Every row gives one point. The points of each table are mixes of a few directions, plus a little noise. How many directions does each table use, and how many do they share? Where both have some left over, give the other angles between the two spaces (their principal angles), to ten degrees, smallest first.

First:
-1.73 -1.05
+1.31 +0.79
+0.92 +0.56
+2.87 +1.75
-2.65 -1.62
-0.74 -0.45
Second (4 x 2):
+2.14 +1.29
+1.50 +0.91
-1.23 -0.76
-2.42 -1.49
Directions: first 1, second 1, shared 1

First (4 x 3):
-0.36 +0.38 -0.61
-0.09 +0.07 -1.07
-2.34 +2.28 +0.50
+2.77 -2.72 +1.24
Second, 5 rows:
+1.36 -1.39 -1.87
+0.35 -0.37 -2.74
-1.39 +1.37 +2.35
+0.87 -0.87 -0.47
-1.23 +1.24 +2.72
Directions: first 2, second 2, shared 2

First, 5 rows:
+1.35 -4.03 +0.87 -1.40
+0.88 +1.13 +0.92 -1.03
-0.02 +3.91 +0.36 -0.11
-1.20 -0.36 -1.15 +1.37
-1.02 -0.64 -1.00 +1.17
Second (7 x 4):
-0.94 -0.01 -0.08 +0.74
-0.28 +0.03 -0.04 +0.21
-0.97 +0.01 -0.04 +0.79
+4.04 -0.06 +0.26 -3.27
+1.00 -0.01 +0.03 -0.81
+1.59 -0.05 +0.11 -1.25
-4.42 +0.07 -0.31 +3.57
Directions: first 2, second 1, shared 0; angles 30

First, 7 rows:
+1.48 -0.30 -2.33 +0.47 -0.56 -3.47
-1.02 -1.83 -1.87 +1.98 +1.81 -0.05
-1.43 +0.80 -0.70 +1.61 +0.26 +2.87
+0.70 -0.21 +1.79 -1.81 -0.30 -0.94
-0.05 +1.97 +2.75 -1.71 -1.25 +2.32
+0.18 +1.70 +1.70 -1.23 -1.24 +1.35
+0.15 -2.09 -1.28 +0.65 +1.32 -2.18
Second:
-0.81 +3.41 +1.96 +0.06 -1.03 -0.28
+0.48 -1.63 -0.88 -0.73 +0.31 -1.31
-0.55 -1.28 -3.11 -0.86 -0.43 +1.68
+1.37 -1.24 +1.14 -3.24 -0.98 +1.70
-1.22 +2.08 -0.21 +2.24 +0.12 +0.41
+0.80 -1.35 +1.03 +2.40 +2.07 -2.34
Directions: first 3, second 4, shared 2; angles 50
